Each row is a point. Each table stands for the endless flat space through its points: a line for two points, a plane for three, and so on. The two share one point or none. Which?

First (3 x 4):
[[ 25 -26  16  -7]
 [ 25 -32  20   3]
 [  9  -6 -12 -11]]
Second (2 x 4):
[[ 11 -27  -1   2]
 [ 15  -7  -1  -2]]
They share: [ 13 -17  -1   0]

First (3 x 8):
[[15 14 -6 -3 -3 -4 -1  1]
 [ 8  5 -5 -9  0 -6 -2  3]
 [12 10 -1 -8 -6 -6 -1  2]]
Second (4 x 8):
[[  1  14  14  -6 -26  -7  -7   2]
 [ 14 -21  -3 -24  -6  -6 -12  10]
 [ -2  23  20  -8 -20  -9  -6  -2]
 [ 10  -5   9 -40  18 -18  12   2]]
They share: [  6   2   9 -18 -12 -10  -1   4]

First (2 x 9):
[[ 19  17  -9 -12 -17  14  16  20   7]
 [ -6   7  21  -2   3  14  26   5  22]]
Second (2 x 9):
[[-3 22  3  1  0 23 26  2 -2]
 [ 1 19  3 -2 -3 20 24  6  3]]
They share: [ 9 13  3 -8 -9 14 20 14 13]

First (3 x 12):
[[-20   8  18  17  12  24 -15 -20   5   1 -12  28]
 [-19  14  17  22  16  25 -11 -14  10  -4  -9  24]
 [-25  -3  16  14   9  28 -13 -25   2   4 -12  36]]
Second (2 x 12):
[[-12  20  14  24  11  19 -13 -21   6   1 -16  15]
 [-21  17  32  12  23  22 -25  -3  12  -8  -4  30]]
They share: [-15  19  20  20  15  20 -17 -15   8  -2 -12  20]

First (3 x 18):
[[ -2   2  -1  25 -19 -12  -9  -7  -7  12   2  -6 -18   9 -20   9 -10   4]
 [  2  -4  -3  35 -21  -4   1  -5  -7   4   8   2 -22   3 -10  11 -20   2]
 [  1  -3  -5  30 -22  -7 -12  -3  -2  16   0  -9 -18   4 -26   5  -8   0]]
Second (4 x 18):
[[ -8   6  -6  16   4  -1   0   2 -27   4  10 -13  -4  18 -23  18 -18  15]
 [ -1  19   8  21  -2 -13 -10 -11 -14  14  14   0  -5  10 -11   3   1   7]
 [  1  13  -6  17   2  -5   6   7 -24  14  22   0  -9  14 -17  13  -3  17]
 [ -9  17  12  21   4  -9 -20 -19 -16   6   4 -12   5  12 -15   3  -9   3]]
They share: [ -5   7   3  20 -16 -17  -6 -11 -12   8   4  -3 -18  14 -14  13 -12   8]

First (2 x 20):
[[  5   0  -4  23  -4  -1 -11  10 -16  -7  19  26  28 -20 -22 -18 -30  -4
   -3 -17]
 [  3   5  -8  24   1   1  -6   6 -15  -9  22  30  32 -20 -23 -19 -35  -8
    0 -23]]
Second (5 x 20):
[[  0 -25 -24  39 -38  -4 -20 -15 -22  -2  -3  24  12 -16 -38   2 -26 -16
  -17  -7]
 [  0 -15  37  25   6  19 -54  40 -33   5  10  -3  18  -4 -24 -21 -10   0
   -5  -8]
 [ 20 -13  19  13  -2  -1 -34  32 -29  -5  28   9  26 -20 -12 -23 -30   8
  -13  10]
 [ -2 -32  -8  43 -14  23 -28 -10 -21   8  -5  13  26 -20 -26   6 -32  -4
  -33  -3]
 [ 19 -34   7  26 -20   3 -56  13 -52  -7  25   3  17  -8 -31 -12 -43 -18
  -20  22]]
They share: [  9 -10   4  21 -14  -5 -21  18 -18  -3  13  18  20 -20 -20 -16 -20   4
  -9  -5]

First (5 x 24):
[[ -3  41  29  -2  -6  10  38 -21   5  -4   5 -24  31 -10 -25  -1 -24  -1
    1  13 -14 -28 -18 -10]
 [ -9  22  21   6 -17   0  21  -8   4  -7  21   1  44 -16 -33   8  -6  10
  -11  14 -26 -32   4  10]
 [-16 -13  -5   0   0  -2  -6 -27  22   5  15  -9  24 -18 -23   9   6  -3
  -47  -7 -29 -20  -1   7]
 [  8  19  11 -28  13  36  28 -32  12 -16 -11 -44  -5   6  -7   6 -12  -4
  -14  18   1 -12 -21 -24]
 [ 13  35  24 -25  -1  38  41 -14   0 -28  -3 -30   9   8 -15  10 -12   9
    7  34   2 -19 -10 -16]]
Second (2 x 24):
[[  2   6   2   1  -7  26  14  -6  17 -12   6 -13  13  -1 -20  16  -3  -6
  -14   7 -19 -17   1  -8]
 [ -1  10   7  -3  -7  22  18 -11  16 -11   5 -15  14  -4 -19  11  -6  -3
  -14   9 -15 -16  -4  -8]]
They share: no point

First (3 x 24):
[[ -3  -9 -11  11  13 -21 -42  -9  -3  -9  22  -6  -9 -11  12   2 -31  26
   26  -2   8 -35  18  19]
 [ -3  -9   0  -4   8 -15  -7 -19 -15   3   0  -2 -22 -25   1  -3 -10   5
   -3 -10  12 -17  -2  -4]
 [-10  -2  -6  15   5 -17 -42 -11  -4  -1  26  -8  -6 -11  14   1 -24  19
   23   2   6 -37  14  13]]
Second (4 x 24):
[[ 15  16 -18   3 -10 -23 -21 -33 -10   1   9  11   0 -28  18 -14 -17  20
  -10 -17  20 -14  19  -6]
 [  3  -5 -10  -9  10 -25 -11 -21 -12 -12   0  -2 -16 -29   5  -3 -15   9
    3  -8  14 -24  17   5]
 [  5  -4 -10   0   4 -19 -19 -21 -11  -4   5   5 -16 -24   8  -8 -20  16
    2 -11  14 -21  10   3]
 [ -9 -27  -2 -11  18 -17 -11  -9 -14 -20  -6   0 -40 -27  -5  -5 -21   3
   17   2   6 -38   7  17]]
They share: [  1 -13  -6  -2  14 -19 -17 -15 -11  -5   4  -2 -20 -21   3  -1 -20  15
   7 -10  12 -21   6   6]

First (4 x 24):
[[ 46   1  22  19 -18  -4  12   9  -4  16  -3  10   3  -3  -9  13  -9  15
  -13   2 -16  -8  30  14]
 [ 20 -13   6   3   0 -15   3   9   3  29  12 -15   7  -7 -11  11 -21   7
   -3  12 -12  14  16  -1]
 [ 14 -15   2   7  -2 -10   2   9   6  30  11 -16   7  -3  -9  13 -17  11
   -9  14 -12  16  10  -4]
 [ -6 -23 -16  11  -4   6   6  13   6  28  17 -22   3   7  -7  21  -9   9
  -11  20 -14  10 -14 -10]]
Second (4 x 24):
[[ 11 -12 -10  16 -25  11  10  19  -8  22   0 -11  15   3 -11  28 -12   7
   -6  29 -10  -1  -2   0]
 [ 18 -23   3  13   3   0  16  -7  15  22  20  -8   3  10  13   5 -18  22
  -44  14 -24  -6 -24  15]
 [ -4   3 -19  31 -37  14   4  25 -23  22 -12  -2   3   0 -23  31   6  -8
   12  20 -16   8  16 -15]
 [ -3  -7  -7  31  -3   7   8   6   2  20  14   2 -27  10  -8  11  17   5
  -13 -13 -31   4   5 -12]]
They share: [ 10 -15  -6  17 -12   9  11  13   1  21  10  -9   1   7  -7  21  -5  11
 -13  14 -16  -2  -4  -1]

First (7 x 24):
[[ 32 -12  14  -4 -15  30   4   4  21  11   4  34  39  -4   8  36  -4   2
  -36 -15  31  33 -31  47]
 [ -8  -6  21 -15  19  17  -7  24   7  33  10 -21 -10 -18   5 -17 -22  -5
  -24 -11 -28  -5 -25   7]
 [  1 -31  47 -27  33  20  -9  14  16  19  15  14   5  -2 -27  18 -40 -14
  -45 -18  -9 -18 -51  18]
 [ 24 -14  21  23 -10  12  -5  -3  46   9  15  10  35   4  25  15 -17  20
    6 -23  14  27   8  42]
 [-12 -20  25   0  16  33   0   4  18  18  15  12  16  -3  -5   9 -12  -9
  -28 -10   1   4 -42  17]
 [ 32  13  21   5  19  51  39  15  17  -3  28  26  31   9  33  32 -10  25
  -18 -17  32  32 -26  33]
 [ 25 -36  37  10 -18  -4 -14  -7  47   2  -6  38  38  16 -17  35 -32  -8
  -13 -13  18  18 -15  30]]
Second (2 x 24):
[[  7  14   3   3   7  20  15  13  26   9  -6  18   9   1   5  -5 -23   1
  -28 -10 -14   5 -27  10]
 [ 23  -6  27  -1 -13  16  -1  25   6  21  18  -2  21 -11  21  15 -19   5
   -4   6  10  25 -15  22]]
They share: no point

First (4 x 24):
[[ -4  -9 -18   0  11  10  14   4  20  10  -6  -3 -19  19  17  23  10 -10
    0  16 -16 -15   4  23]
 [  0  -3 -21   0  14  11  25   7  36   3  -4   0 -31  34  32  23   3   2
  -12  21 -10 -14  -1  34]
 [ -4  -7 -13  -8  -2  15   5  -5  -4  15  -4   4   1  -6  -4  23  23 -22
   20   5 -10 -18  15  14]
 [  1   4 -25  -3   1  17  31   4  25   3  -3  13 -27  20  20  26  14  -1
   -1  15   4 -18  -1  38]]
Second (5 x 24):
[[  9   9  10   1   7  13  10 -37  -1   8  15 -27  -9 -10  17  38  34   4
    5  19 -46 -27  32   6]
 [  8   2  21 -25   8  36  -4   5  17  11   0  15  18  -3  16  50   9   0
   29  -4  -4   3  12  16]
 [ 11   3 -12  -9  25  23  10 -33  17 -14  17 -23 -17  16  13  14  10   2
    9  13 -38 -45  24  24]
 [  0  -4  -3  -6  -2   8  10  -9  -6  13   2  -1  -1  11   5  26  10  -7
   -1  12 -20  -4  14  11]
 [ -2  -6  -3 -12  10  16  12 -13   2  11   2  -5  -1   1  11  28  22  -9
    7   6 -22 -22  16  17]]
They share: no point

First (5 x 24):
[[-21  -2  -7   1  25  25  -6  49 -35  -5  23 -10  -4  19 -13   4  -6   5
   11  22   4  14  18  14]
 [-21   8 -31  10  -1   1   0  26  -8  -3   4  15  19  24   7   9  -9  -5
  -28  -1   2  11   4   3]
 [-17   9  -8  -5  -6  18 -12  20 -27  23  32   3  18   9   5  12  -2  -4
    7  43   9   4  -2  -6]
 [ -9  12  -6  15 -35  13  16 -13  13  47  24  12  35  12   5  15  17   6
  -18  25  26 -14  -8  -9]
 [-13  -2  -6  16   3  23  16  24  -6  13  17  -5  10  19 -13   6  10  12
   -5  10  18  -1  12  12]]
Second (2 x 24):
[[-10   6 -12   4  -5  18   1  18 -11  11  24   8  21   9  -4  13  -1   7
   -3  12  20   2   2  -6]
 [-14 -10 -20  16  11  18  17  30 -19  27   4 -12   1  13  -8 -11   7 -17
   -3  28  -4   2 -14  10]]
They share: no point

First (2 x 24):
[[  0 -13 -13   5 -10   4  -3  -2  29  21  15  23  -2 -25  15  -1  -4 -25
  -22   6 -18  -4   3  19]
 [ -2 -13 -18   1 -14   6  -7   1  33  21  19  28  -3 -29  12  -1  -6 -30
  -27   3 -17  -1   6  23]]
Second (2 x 24):
[[ -2 -16  -8  14   0   1   3  -8  16  24   2  11  -4 -25  27  -7   2 -22
  -21  11 -28 -19  -5  12]
 [ -4 -16 -11  17   5   6   5  -5  13  27   0   9  -6 -28  32  -8   4 -26
  -26  14 -32 -25 -10  13]]
They share: no point

First (7 x 24):
[[ -3 -28  16   6 -32   7  -4   9  -7 -14 -10  30 -11  24  -4  12  13  -3
   17   1  -5 -33  -6  -2]
 [-23 -12   1  13 -28  47 -10  25  31 -40  10  -7  16 -40  -1   9  25 -37
  -43 -23  36 -31   2   8]
 [ 10  -3  -4   3 -18   5   3  15 -14 -27   1  26  -5  20   4  29   1  15
    1 -10 -29 -13  -1  -5]
 [ -3 -39  27 -16 -27  25   3   7 -17 -24 -26  36   7   6  19  20  34  14
   10  -8  -7 -28 -13   5]
 [-11 -24  14   4 -38  17   7  28 -25 -44 -10  48   9  -3  -8  23  27   0
   -6 -27  -8 -18  18  13]
 [ 20 -16  25  21   2   3   2  -9  29  30  10  -7 -25   7  33  13   8   5
   31  22  -9 -12 -43 -34]
 [-16 -44  31   3 -46  23   3  14 -13 -18 -24  41   5  14   1   8  32  -8
   20  -6   6 -39   3  13]]
Second (7 x 24):
[[-18 -29  27   4  16  27  12  13 -14 -22 -13  15 -13  -5   7  -3   7  -2
   12 -16  15 -29 -13 -28]
 [  4  -4   7  -6 -40   4 -29   9  39 -18  23  10   9  14  18  23  28 -24
   16   5   4  -5 -19 -11]
 [  3  -9  28  24 -47   3  10   0  33 -11  16   4 -11  -5  22   9  15 -17
   -4  10   9 -22  -8  15]
 [ -3 -27  42  20  -7  33  38   3 -10 -11 -11  -3 -38  -9  34 -15   9 -21
    1 -11  31 -45 -15 -13]
 [ 23 -47  36  23 -24  42  -1 -16 -24 -16  -6 -14 -22   3   8  10  27 -16
   14 -11  26 -40   5   9]
 [-26  -4  14  28   0  -3  12  21  19  -3   0  21  18 -16  -7   8   1  18
  -28  20  -7   5   1 -19]
 [-16   6  26  35 -19 -12  38  25  24  19 -10  15  -2 -23  26   4  -1  -3
  -49  15  -8  -7 -13 -19]]
They share: no point

First (2 x 24):
[[ -2  13  -5  27   1 -15  11 -24   7  25  17  17   3 -10 -21   8  24   4
   -6 -21  -5  -1 -20  -2]
 [ -5  14  -6  23   3 -17  13 -20   9  23  11  19   2  -5 -16   8  18   4
   -1 -20  -4  -4 -18  -2]]
Second (5 x 24):
[[  9  32  -2  20  -6 -31  26 -19  -1  17  10   9   8  -1  -3   1  30  -8
   16 -23  -1 -18 -26   5]
 [ -8   6 -21  42 -11 -49  15 -29   1  -6  -4   0  40  -3 -17 -12  14 -35
   13 -35 -17  -7 -41  22]
 [ -7  -2 -19  36 -12 -48  11 -27  12  -1  -5  -4  36 -11 -23  -6   5 -23
   15 -22 -16  -3 -39  28]
 [ -5  23  -7  29   4 -38  31 -20 -12   8   2  23  25  -2  -9   2  25 -20
   10 -44  -2 -23 -34   2]
 [ -1  20 -12  32  -7 -39  21 -24  -2   5   3   7  24   0  -9  -6  23 -23
   13 -32  -9 -13 -33  11]]
They share: [ -8  15  -7  19   5 -19  15 -16  11  21   5  21   1   0 -11   8  12   4
   4 -19  -3  -7 -16  -2]

First (6 x 24):
[[ -5  -3 -11  -3 -14  -5  19  33  30  -9   3  11  19  -5  -1 -10 -23   1
    7   7  -5  10  -6  18]
 [ -9  17  -7 -17 -34   0 -10   8  28 -28  11   8   4   0  16   8 -45  -2
    8   9 -10 -14  -2  -2]
 [  3 -16 -22  20  25   8  18  11 -18  -1   7  -5  40 -13  -9 -28  16   8
   31   4   6   8 -26  12]
 [  2 -14 -18  11  24  32   6   1 -16 -14  -2 -19  25  -7  -6 -31   2 -11
   36  14  21  -8 -22  11]
 [-10  10 -18 -19 -14  18 -14  -5  16 -40   7 -18  13   3  12  -8 -22  -8
   35  15   8 -30 -13  -1]
 [  3 -16 -16   6  27  43   1  -4 -16 -22  -3 -30  19  -8 -10 -34   2 -15
   42  14  31 -18 -26  14]]
Second (3 x 24):
[[  2 -11 -15  -8  -1  34  20  10  14 -31  13 -21   7  -2   7  -6  -7 -32
   22  36   4   8   7   5]
 [ -4   7 -21  15   3  17   9  19   9 -13 -11  -3  28 -13   8 -28 -19  -5
   30  15  21  -8  -9  14]
 [ -5 -24  -5 -18  -2  17  10  12  11 -10   2   0   6  22  -6  -9 -21 -26
    3  20 -13  12  -6   7]]
They share: [ -4  -5 -15   2   1  18  10  16  10 -13  -5  -3  19   0   3 -20 -19 -14
  20  18   8   0  -7  11]

First (3 x 24):
[[-24 -13   3  -7  -4 -12 -16   1  15 -18 -24   6 -17 -13 -17 -10  22   6
  -16 -33   1  -4  16 -22]
 [ -9 -31  33 -13  41  18   2  19  -6  -9  12  51  25   5 -14   8  28  15
    5  -3 -29 -43  13 -19]
 [ -9 -15   3   9  11   8  16  23   6  -7 -10  11 -19   9 -30 -18  -4 -13
   13 -23   1 -15  29 -15]]
Second (4 x 24):
[[-28 -15  18 -14  16   1  -5  21  -6   2  -6  36 -28  -9 -23 -18  20  -4
   19 -11 -22 -23   7 -37]
 [ -6 -41  29   5  -6  16 -10  13  16  -3 -34  17  -4   8 -32 -12  17  28
  -11 -34  -4 -13  30 -18]
 [-18 -36  37   1  -9  16 -11  20   5   9 -35  30 -20  -1 -35 -21  19  30
    4 -28 -17  -9  18 -32]
 [ 14 -25  -3  21  26  28  10   1  40 -43 -10 -19  24   8 -12  -4  17   0
  -31 -34  20 -17  34  14]]
They share: no point
